Each row is a point. Two turns around zero, p and q, are shown by what they do to some points. Write where each new point lands after one turn and then the other. Backwards means that the second turn is done in reverse. Each puzzle has new turns, and all numbers are rounded.
In the rows, zero is written as 128.

Turn p:
[137  58 130] => [138  64 156]
[ 96 133 168] => [ 77 131 132]
[102 145 122] => [113 137 101]
[176 176  92] => [184 181 122]
Turn q:
[ 93 115 106] => [ 99 134  97]
[134  96 130] => [113  99 131]
[ 87  66 129] => [ 60 101 116]
[170 206 123] => [207 166 137]
[137  98 122] => [119  98 124]
[147 186 158] => [170 169 163]
Where do these land?
p, then q: [197 150 185] => [141 175 206]
q, then p backwards: [110 100  96] => [ 83 124 117]
q, then p: [130 150 117] => [146 145 129]
q, then p: [ 74 111 114] => [114 125  71]

Turn p:
[180  97 100 112 225 147] => [194  69 146  71 179 149]
[115 139 150 129 121 123] => [113 150 133 132 132 121]
[106 117 153 120 108 135] => [ 92 131 141 139 128 117]
[143 186 113 135  97 155] => [138 163 129 145  91 179]
[130 106 113 106 102 110] => [112 106 114 118  98 112]
[117 146 133 129 143 110] => [130 150 114 118 143 124]
[132 115 146 151 114 114] => [133 134 137 146 122  98]
[101 118 116 142 115 129] => [114 120 109 155 131 124]
Turn q:
[126 126 149 129  93 120] => [124 122 160 145 109 127]
[111 120 131 100 157 127] => [103 136 125  98 148 127]
[ 96 126 140 136 154 111] => [ 90 120 115 133 145 114]
[100 137  97 118  50 114] => [125  92 146 122  48 140]
[125 135 114 137 156 168] => [134 135  96 127 150 161]
[116 106 142 133 143 181] => [124 122 132 131 167 176]
[139 170 127 114 155 108] => [120 171 103 122 120 104]
[158 119 110 145  86 117] => [171 108 142 140 100 117]
[180 113 143 140 158 107] => [161 146 133 136 166  87]
Where do these land?
q, then p: [122 110 138 141 107 123] => [126 122 144 141 135 104]
q, then p: [133  78 102 107 187 120] => [130  96 111  57 156 129]
q, then p: [113 149 103 142 157 113] => [133 112  82 129 120 136]
p, then q: [151 140 147 126 103 118] => [123 141 148 144  98 124]
q, then p backwards: [126 128  92 115 111 135] => [154 133 102 108 125 123]
q, then p backwards: [116 141 210 112 101 134] => [117 143 193 135  96 178]
q, then p: [135 150 104 153 130 153] => [155 110 124 146 110 154]
